Each row of a before or after table is a point. One or more steps were done to the points. Then noise was added and the rows were shuffled. The steps act on columns, c1 being the first. Name the steps. A step turns or swaps two columns, mirrors them in a line or flattens them onto one, adds a multiple of one to another, or multiplies or shifts one. Angles are multiples of 10 degrees, from the lower column toward the higher: turns from -170 to 170, lines from 10 to 170 but not 90. Use the fewest steps. Two steps may share a column if one is a turn and the other turns, adds or multiplies; they go together, in the order done. Otherwise the lowest column goes first.
(in the rows, 128 means zero)

Before (13 x 3)
[[137 118 147]
 [147 138 116]
 [147 120 108]
 [137 119 113]
 [147 116 188]
 [128 168 120]
 [128 126 120]
 [145 116 109]
 [152 118 111]
 [146 115 121]
 [122 132 110]
 [153 123 118]
 [140 121 120]]
After (13 x 3)
[[132  92 132]
 [139  98 135]
 [128 101 128]
 [134 107 132]
 [137 158 134]
 [139  88 133]
 [125 122 126]
 [143  98 137]
 [168  92 151]
 [134 104 131]
 [124 248 127]
 [116 140 121]
 [142 113 137]]
Steps: flatten c1 and c3 onto the line at 30 degrees; multiply c2 by 3

Before (8 x 9)
[[ 94 130 134 178 206 149 160 111 152]
 [130 167 112  89 150  71 137 114  95]
 [188 141 166  99 109 125 117 135 160]
 [142 164 149  97  85 115  76 158 162]
 [167 128 161 115 107  75  68 125 144]
 [153 152  98 121 125  63 137 142 150]
 [119 147 155 194 177 136 161 152 113]
 [117 154 113 209 169 159 161  94 116]]
After (8 x 9)
[[163 128 136 176 206 150 161 111 154]
 [138 146 154 191 177 135 162 153 114]
 [ 90 127 159 115 107  74  68 123 145]
 [112 162 147  97  85 115  76 158 161]
 [125 167 111  90 150  71 138 114  96]
 [ 70 142 166 100 109 125 116 132 161]
 [102 150  98 119 125  66 137 144 150]
 [141 153 114 206 167 159 161  92 116]]
Steps: multiply c1 by -1

Before (13 x 14)
[[192 109 156 133 138 136 139 159 138 151 176 104 100  96]
 [161  78  90  90  81 127 136  82 108 189 194  85 148 128]
 [137  89 173 167  89 148  82 126 158 123 177 140 120 183]
 [181  92 103 154 167 172 182 105 141 184 108  92 113 106]
 [177 122 191  93 163 189 151 162 165  91 144 141  85 115]
 [129 155  87 148 103 151  93 120  62 134 116 122  81  94]
 [170 169 153 190 157 191 154 166  77 103  95 114 118 120]
 [ 94 128 144 140  98 122 176 154 168 171 166 124 136 117]
 [108  94 120 121 184 108  95 159  86 179 154 121 166 180]
 [148 111 140 145 104 113 111 131 126  95 114  86 158 125]
 [ 92 115 150 163 169  91 166 146  67 131 140 160  93 177]
 [ 89 116 130 197  92 116 118 183 112 111 142 177 190 112]
 [ 94  93 128 114 113 100 161 184  92 188 111 146 132 148]]
After (13 x 14)
[[158 170 129 190 158 190 153 167  77 104  96 156 119 119]
 [128 156 103 150 103 153  95 120  61 135 116  95  81  94]
 [152  77  73  90  80 127 136  83 107 188 194 116 147 129]
 [101 117 171 196  91 114 117 184 113 112 142 105 190 112]
 [114  93 118 122 183 109  96 158  85 178 154 124 166 180]
 [164  92  85 155 169 171 181 106 140 184 107 126 112 109]
 [104  94 143 114 114 101 161 182  93 189 111 122 131 149]
 [136  91 161 168  89 150  82 127 158 122 176 161 121 183]
 [105 128 130 140 101 121 177 153 169 170 167 145 137 118]
 [142 112  97 144 105 112 110 131 125  97 114 161 160 124]
 [162 122 171  93 164 190 154 161 164  91 145 176  86 115]
 [103 115 166 164 169  91 167 145  66 131 138 131  93 176]
 [171 109 122 132 138 136 137 159 138 151 178 165 100  94]]
Steps: multiply c1 by 0.7; mirror c3 and c12 in the line at 30 degrees

Before (13 x 32)
[[174 162 166 128 152 124 116 133 112 165 154 146 149 133 106  89 109  87
  113  87 149 125 124 113 155  89 114 124 153 161 117 120]
 [166 143 141 128 149 110 121 142 120 140 138 117 105 150 109  97 155 145
  134 144 125 141 147 104 104  82 153  88 118 117 111 109]
 [166 159 112  88 152 123 103  86 102 133 108 133 134 130 122  97 149 144
  109 112  98 172 162 101 115 118 155 107 146 167 146 124]
 [163  91 122 122 139 122 141  91 154 123 160 155 129 102 103 119  96 107
  134 143 118 159 121 101 127 139 144 148 134 170 148 123]
 [144 129 104 153 106 146 113 136 111 147  98  83  93 152  91 111 135  81
  118 139 112 165 145 109 148 130 134 122 129 129 100 147]
 [122 110 162 157 112 113 155 154 126 144  97 127 148 110  85 137 101 103
  152 148 123 171 156 157 105  92 148 117 130 137 121 153]
 [104 111 120  96 108 101 161 127  88 128 164 138 101 126  98 106 156 107
   97 151 142 109 146 171 138  84 145 147 126 105  94 180]
 [155  92 150  90 138 159 116 112 120 167 110 152 152  95 136 117 127 152
  166 116 116 110 116  99 108 103 117 116 136 128 145 115]
 [112 148 131 135  89 119 110 145 121 166 122 143 160 116 149 142 133 153
  116  85 103 122 111 125 120  93  83 135 105 113  92 122]
 [169 143 168 128  99 164 151 107 135 172 119  89 115 132  90 146 154 145
   99 143 128 100 127 148 120  83  99 106 119 121 153 136]
 [151 105 140 100 155 152 162  86 133 118 145 119 115 144 121 113 105 123
  114 102 135 163 123 109 149 146 115 113 128 109 159 180]
 [122 112 103 127 135 109 131 139 118 111 127 101 100 147 102 131 112 148
  144 156 133 136 146 157 149 135 117 148 137 170 130 153]
 [126 133 131 146 126 123 116 133 103 138 149 121 107 159 114 135 139  89
  131 100 142 109 175 168  98 116 127 120 151 151 116 131]]
After (13 x 32)
[[174 161 167 128 151 133 116 133 113 165 155 146 149 133 104  89 108  87
  113  86 150 130 124 114 154  89 114 124 154 180  77 119]
 [168 144 169 128  99 135 151 108 136 172 119  89 116 133  89 146 154 145
  100 143 128  84 129 148 120  83  99 107 119 117 113 136]
 [162  91 123 109 140 103 141  91 154 123 161 155 128 102 103 119  95 107
  134 143 117 149 121 102 126 139 144 149 134 194 108 123]
 [144 130 105 203 107  87 113 136 111 146  98  84  93 153  90 110 134  80
  117 139 112 131 145 109 148 130 135 122 129 130  61 146]
 [151 105 140  44 155  85 163  85 132 117 145 119 115 145 120 114 106 123
  114 102 135 123 123 109 148 147 115 113 127  98 118 179]
 [113 148 130 150  88 138 110 145 122 166 122 143 160 115 150 141 133 153
  116  84 104 132 111 126 120  93  83 135 105 103  52 121]
 [122 111 102 125 136 130 131 139 118 112 127 102 100 147 101 130 111 149
  144 156 134 147 147 157 150 135 117 148 138 195  90 154]
 [154  92 150  15 139 129 116 112 120 166 110 152 152  94 136 118 126 152
  165 117 115  91 117 100 106 103 118 116 136 127 105 115]
 [124 133 130 183 127 147 116 131 103 138 149 121 109 157 114 136 138  90
  132 100 141 123 175 168  99 116 127 120 150 164  75 131]
 [166 159 113   8 152  93 103  86 102 133 109 133 135 130 122  96 149 143
  109 112  99 155 162 101 116 119 155 107 146 190 105 124]
 [167 144 141 129 149 127 121 142 119 139 138 117 104 150 109  97 155 145
  133 143 124 151 146 104 104  81 154  88 119 110  71 109]
 [122 109 162 216 111  98 156 154 126 144  97 128 148 110  85 137 101 103
  151 149 123 162 155 157 104  93 148 116 129 143  80 153]
 [105 110 119  33 107 159 161 128  89 127 165 137 101 127  97 104 156 107
   96 152 140 141 147 172 138  83 144 147 125  92  55 180]]
Steps: multiply c4 by 3; mirror c6 and c22 in the line at 120 degrees; multiply c30 by 1.6; shift c31 by -40

Before (9 x 64)
[[102 151 129 119  97 115 111 139  97 109 119 105 144 169  64 106  85 157
   87 131 165 124 159  96 136 144 176  59 134 156 122 152 110 121 120  77
  155 181 137 116  97 167 109 134 153 150 131  75  79 109 104 123 107 124
  170 142 163 136 140  64 173 127 117 145]
 [142 110 118  88 151 113 123  65  64  90 112 126 179 187 119 137  92 139
  152 101 146 154 135  70 189 120 136 100  88 143 120 136 106 151 144  75
  106 120 119 115  99 145 104 147 167 158 139  69 122 117 129  76 131 101
   79  98 163 168 113 119 149 173 130 132]
 [108 164  59 122 125  99 163  73  99 128  71 146 135 119 134 103 104 168
  152 142 118 177 157 105 170 128 155 162  58 132  86 166 115 129 136  96
   82 110 118 155 101 100 107 141 161 131 181  99  76 128 129 126 180 150
   94 147 162 133 156 149  75 169 154 158]
 [ 88  85 149 154 202 155  99 164 169 158 147  98  87  88 134 178 147  84
   79 204 165 139 115 137 153 162 107  57 162 122  88  80 132 138 162 118
  139 149 100  89 151 155  69 114  98  88 115 153 195 177 113 179 134 128
  137 108  84 143 118  77  94 125 121 108]
 [ 97  74  77 172 135 165 150  76 147 167 134  96 124 149 174 137 188 154
  202 180 112 193  81 189  92 196  88 161 125  41  34 107 129  60  68 179
   92 211 133 102 111 104  28  58 143  97  99 120 145 192 175 159 175 157
  166  98 114 111  84 166  69 186 116  87]
 [ 81 133 158 138 208 177 116 156 172 150 140 106 121  97 156 160 170  56
   70 182 145 151 121 120  87 197 167  39 133  87  87  85 144 120 107 119
  127 149 116 131 142 108  55  74  67  98 126 152 149 174 137 147 137 128
  155 100  99 126 121 102 130 118  95 106]
 [109 120 123 123 127 141  92 152 116 118 130  97 171 128 118 125 126 124
  117 144 143 122 147 118 147 149 161  78 125 124 146 136  94 108 114  70
  122 137 130  98 121 170  75 126 150 141 156 115 159 133 112  85  88 133
  105 115 124 121 119  79 138 146 127 168]
 [111 160 154 115 163 120 111 156 129 143 166 100 129  77 101 131 150 109
   47 187 198 112 126 104 152 159 150  83 128 141 150  86 114 135 165 119
  115 151 138  78 146 156  70 148 108 126 144 110 140 158 111  97 102 117
  142 124 123 159 155  74 155 127 100 126]
 [109 155  76 129 118 117 157  77 116  73  60 126 108 157 132  98 120 190
  174  93 142 134 180 110 192 122 146 129  54 124  96 154  77 122 127 124
   59 124  94 109  96 123 118 137 138 174 166  87  88 148 144 115 176 185
  102 163 161 159 172 170 105 188 140 153]]
After (9 x 64)
[[141 111 117  86 153 110 120  67  62  89 112 123 179 188 119 136  92 140
  152  98 146 153 144  71 186 119 136  99  88 144 118 137 107 151 145  74
  106 120 120 117  97 147 102 146 165 159 139  68 125 118 129 126 131  99
   79  98 165 169 115 122 150 173 130 129]
 [ 96  75  77 171 136 165 145  75 149 164 137  94 128 150 171 136 189 154
  202 181 113 194  53 189  90 195  89 163 124  40  36 107 127  59  67 179
   93 208 133  98 113 105  28  58 142  97  99 117 147 191 173 130 175 157
  167 100 116 111  83 168  71 188 117  87]
 [107 117 123 126 128 141  93 155 117 120 130  94 173 126 120 125 122 121
  119 142 142 121 138 116 148 147 161  79 125 125 147 136  95 110 116  68
  120 138 130 100 122 169  77 126 150 139 152 116 157 133 111 129  86 131
  105 114 126 121 120  79 138 146 129 170]
 [ 89  84 152 153 202 156 101 162 168 158 145 100  90  87 134 182 148  82
   75 203 164 137 133 136 153 161 109  58 161 123  90  78 131 139 164 120
  141 149 101  88 151 157  68 114  97  89 115 155 197 175 116 130 135 130
  137 103  86 143 118  78  94 123 123 107]
 [110 159 156 114 164 115 111 157 130 143 165  98 132  77  99 132 150 110
   45 187 197 112 144  99 150 159 147  84 126 137 150  86 114 136 163 119
  115 151 138  77 147 154  71 151 109 127 146 108 139 159 111 128 100 118
  143 125 124 160 155  76 155 130 102 125]
 [111 153  79 131 114 117 156  76 114  77  59 124 108 157 132  97 119 188
  173  91 141 135 181 110 192 127 145 129  53 125  99 154  77 119 128 123
   58 124  92 110  98 124 120 138 140 171 166  87  86 149 144 127 175 186
  100 164 162 159 173 172 104 186 141 151]
 [107 165  57 123 125  98 162  72  98 129  71 147 138 119 133 104 105 169
  150 143 118 178 159 105 172 126 156 162  58 134  88 169 115 130 137  96
   82 109 119 155 101 102 106 142 161 130 178 102  77 127 129 127 182 151
   96 145 161 134 157 150  72 170 154 157]
 [ 80 129 158 137 207 174 118 156 173 153 139 103 118  98 160 156 171  54
   70 181 147 150 110 119  86 196 167  43 134  85  87  85 143 120 108 120
  127 149 118 130 142 109  55  72  65  96 125 153 147 174 137 128 134 126
  154 101  98 127 121 102 128 120  94 104]
 [100 151 126 122  95 117 111 140  94 109 118 105 141 170  61 104  82 155
   88 130 167 127 159  96 136 146 176  59 133 154 120 154 106 123 118  77
  154 181 136 116  97 167 109 133 153 150 133  76  79 111 104 129 107 124
  169 141 163 140 137  67 170 126 116 142]]
Steps: add 0.5 times c35 to c23; multiply c52 by 0

Before (10 x 64)
[[119 122 136 128 159 104 119 119 125  89  95 174 154 122 139 171 126 113
   88 109 127 165  82 190  93  96 150 162 171 137 144 165 154  88 164 139
  119 139 180 143  75 149 150 143  95 129  86 106 145 100  97 104 172 142
  166 113 117 142  78 126 195 156  95 162]
 [145  56  92 147 145  90 175 120 162  59 158 139  89 104 171 160 103 120
  139 124 128 103 100 114 154 115 161 170 141 170  96 152 126 130  86 189
   89 110 133 158 119 103 135 159 166 116 116 128 145 147  69 150  83 133
   75 117 166 163 115  89 111 191  79 160]
 [144 115 106  94 173  98 115 115 120 109 150 141 164 138  93 131 109 120
  126 125 110 125  93 151 149 104 116  89 174 148 148  87 114 125 127 136
  168 136 112 154 148 128 111 133 128 115 119 144 122 138 127  93 126 177
  138  86 129 114  83 142 168 139 150  90]
 [174  83 132  96 141 144 121 138  97 126 119 127 150 116  94  77 137 108
  136 138  91 118  99 162  91 164 112 133 129 112 113 151 178 108  93 113
   77 127 104 124 100 168 105 170 143  94 145  96 115 158  75 171  86 178
   80 118 126 108 149 129 138 156  99  88]
 [ 90  90 131 149 121 168  91 173 164 140  92 108  77 149 176 112  90  98
  141  87  85 170 106 114 155 109 126 120  81 183 109 119 149 106 127 119
  133  84  98 119 140  79  93 120 101 129 101 140 136  76  73 121 157 149
  133 107  93  92 128 120 128 165 138  79]
 [167  87  95 155 185 149 165 109 141 111 145 111 153 166 136 130  96 173
  100 173 150 107 146 116 133 172 148  80 138  97 110 103 157 110 168 178
  105  84 130 131  95 167 156 131  88  95 136 161 107 167 163 145 162 108
  159 104 138 124 135 162 127 139 107 148]
 [163 132 167 144 112 145 111 102 137 123 131 128 151 159 172  87 126 184
   77  83 116 177  90 113 144 149 167 145  95 170 120 157 114 130 106 131
  140  97 115 130 162 160 147 117 144 130 168 181 168 113 143 143 161 125
  150  80 156  91  71  92 117 180 108 157]
 [105  87  87 127 110 140  96  92 111  97 153 176 105 115 110 120  90 135
  122 175 140 106 107 110 163 159 162  92  80 147 136 159  95 163 114 146
   82  75 148  99 145 138 106 136 164 153  84 126 114 154 139 158  79 142
  165 161 104 141 134 156 126 149 120 144]
 [147  90 136 147 128 121 150 179 126 128 116 103 101 145 140  88 148 126
  161  81 135 174 173 180  90 157 115 165 141 113 159 105  96 141  95 148
  167 153 173 176  85 130 106 166  87 153 113 183 109  86  95 177 145 169
   77 143 139 101 116  84 181 143 116 165]
 [132 130  98 154 153 174 159 147 134 112  91 114 125 104 166  88 141 174
  152 168  77 167 139 129  94 118 161  82 160 144 119  98 149 165 121 131
   82  80 178 172  96 171 175 126 134 176 138 162 106 131 158 107 121 150
  114 104  96 155 125  74 137 127  95 160]]
After (10 x 64)
[[172  77 131  93 141 146 119 150  95 127 117 126 150 116  41  75 137 105
  133 141  92 120  99 160  88 164 112 131 130 110 115 153 179 107  95 111
   78 125 100 125 103 167 107 172 145  95 124  96 111 157  74 171  85 179
   81 118 128 110 150 131 137 154  98  86]
 [103  87  88 127 109 142  94  74 108  96 151 174 106 115  82 119  90 134
  124 179 137 105 106 112 163 159 164  91  77 150 136 160  96 165 116 147
   83  80 149  99 145 135 105 138 163 152 150 125 116 154 138 159  80 143
  164 160 103 141 136 158 127 148 120 145]
 [169  87  97 153 184 151 164 128 141 112 145 109 154 165 149 131  95 171
  100 176 149 106 147 120 136 172 149  83 141 100 112  99 157 110 171 175
  104  86 129 129  94 167 156 130  88  98 145 159 106 167 160 150 164 108
  160 102 137 124 135 165 130 136 107 148]
 [145  89 136 145 128 121 149 129 127 128 113 102 103 147 159  89 149 129
  161  83 139 173 172 185  87 157 115 163 141 110 156 104  98 140  96 146
  169 151 173 179  84 132 107 164  85 154  73 183 107  88  94 174 144 168
   77 143 138 105 120  86 180 142 116 165]
 [ 89  88 134 149 119 167  92 117 164 138  93 109  78 149 247 113  88 100
  139  85  86 167 106 114 150 110 126 119  79 182 109 120 146 110 128 117
  133  80 101 118 141  81  91 119 106 127  77 143 137  78  76 121 155 149
  129 106  93  92 131 122 128 166 138  79]
 [143 111 108  96 174  97 118 113 119 106 151 143 165 140  38 131 108 118
  123 124 106 126  94 152 146 105 117  87 176 146 144  89 113 128 126 138
  169 133 115 152 151 129 115 132 128 115 136 144 123 136 128  96 127 178
  137  87 129 114  84 141 167 142 151  90]
 [145  56  91 148 146  88 176 114 161  58 158 139  90 105 235 160 105 121
  140 126 132 102  97 115 155 115 162 170 140 170  94 151 124 129  86 190
   89 111 133 158 121 104 137 158 165 117 131 129 145 150  68 148  83 132
   75 119 165 162 115  90 109 192  79 160]
 [118 121 134 127 158 101 118  85 124  91  96 174 153 119 157 172 126 115
   88 111 125 166  83 190  94  96 150 162 170 137 143 167 154  91 165 136
  117 140 180 144  78 145 148 141  94 130 123 106 143  99  97 103 172 140
  169 115 118 141  80 126 195 154  96 160]
 [165 132 169 144 113 145 110 155 137 122 130 128 149 156 236  86 122 187
   76  81 111 173  90 114 143 147 165 140  94 170 120 160 115 127 105 131
  137  96 114 132 161 159 151 118 144 133 167 180 168 114 145 141 164 124
  147  78 157  90  70  91 115 177 105 160]
 [130 127  97 156 151 176 159 144 134 109  91 115 126 104 223  88 139 171
  153 167  79 168 137 130  94 119 162  80 161 143 117  98 147 164 123 131
   81  83 179 170  97 170 177 126 135 176 113 162 104 130 160 103 125 149
  111 102  97 151 128  74 137 127  96 158]]
Steps: turn c8 and c47 by -70 degrees; multiply c15 by 2.5
